Every row gives one point. To make a cloud, some directions were put in groups of two or more. Within a group, all points are equally far from the middle, so they leave a hole (a ring in 2 directions, a hollow ball in 3). The other directions are filled evenly. Then the cloud was stretched, turned, moved and blurred a little. How many holes are there, and how many directions does each take, smallest first?
In the rows, zero is written as 128.

Cloud (13 x 2):
[[150  99]
 [129 100]
 [156 155]
 [120 118]
 [137  91]
 [184 119]
 [112  91]
 [147 188]
 [168 133]
 [106 162]
 [122 159]
 [177 118]
 [ 97 152]]
Holes: 0

Cloud, 14 rows:
[[170 143]
 [164 164]
 [117 153]
 [149 172]
 [155 170]
 [107 128]
 [171 147]
 [161 116]
 [117 155]
 [160 115]
 [162 167]
 [171 142]
 [165 123]
 [136 170]]
Holes: 1 (2)

Cloud, 21 rows:
[[ 96 164 109]
 [164 119  87]
 [128  89 164]
 [112  74 141]
 [131 139 144]
 [104  96 173]
 [114  82 167]
 [112 153 147]
 [111 114 173]
 [ 98 119 103]
 [108  83 165]
 [127 123 160]
 [ 94  92 155]
 [106 169 108]
 [ 97 162 138]
 [109 157  87]
 [105 158  91]
 [108 159  88]
 [129 153 131]
 [150  73 128]
 [ 86 117 166]]
Holes: 1 (3)

Cloud, 19 rows:
[[145 140 123]
 [ 85 113 149]
 [ 79 101 134]
 [114 176 125]
 [143 134  96]
 [ 78  98 108]
 [154 124  95]
 [118  65 129]
 [ 94  93  87]
 [112  68 127]
 [161 112  87]
 [143 136  99]
 [178 103 101]
 [142 142 108]
 [144 122 141]
 [108 147  88]
 [103 115  79]
 [106 178 114]
 [152  77 140]]
Holes: 1 (2)

Cloud (28 x 4):
[[ 88 133  90 109]
 [111  88 107 112]
 [110 127 172 125]
 [151 110  91 118]
 [124 109 180 104]
 [149 110  89 119]
 [115  80 118 110]
 [143 153 103 153]
 [141  58 157 122]
 [ 95 126  87 144]
 [ 91 169  93 121]
 [156  86 164 148]
 [150 130 161 136]
 [145 138 106  95]
 [145  65 170 142]
 [154 108 152 154]
 [ 98 104 100 108]
 [127  70 170 148]
 [109 176 105 131]
 [154  81 122 115]
 [154  71 168 140]
 [ 88 158  88 114]
 [ 97 136 101  94]
 [ 95 116  87 120]
 [ 99 101 119  97]
 [105  91 161 150]
 [ 83 139  89 130]
 [156  69 144 119]]
Holes: 2 (2, 2)

Cloud (31 x 4):
[[144 148  96 196]
 [131 163 114 153]
 [135 102 158 100]
 [116 155 118 215]
 [125 149 161 139]
 [139 165 130 170]
 [106  95 122 172]
 [116 148  74 148]
 [ 99  87 116  95]
 [ 91 149 123 172]
 [137  89 122 147]
 [ 94 141 156 105]
 [111 161 113 119]
 [142 141 101 149]
 [ 86 153 142 132]
 [ 59 154 104 180]
 [101 129 167 149]
 [140 155 138 132]
 [136  84 112 158]
 [132 104 102 105]
 [130 156 105 195]
 [102 144 135 110]
 [ 87 122  91 156]
 [149 117  93 163]
 [112  99 100 110]
 [131 156 124 146]
 [ 84 156  94 179]
 [ 96 154  74 123]
 [ 78 167 147 130]
 [134 120 184 139]
 [139  74 125 136]]
Holes: 0
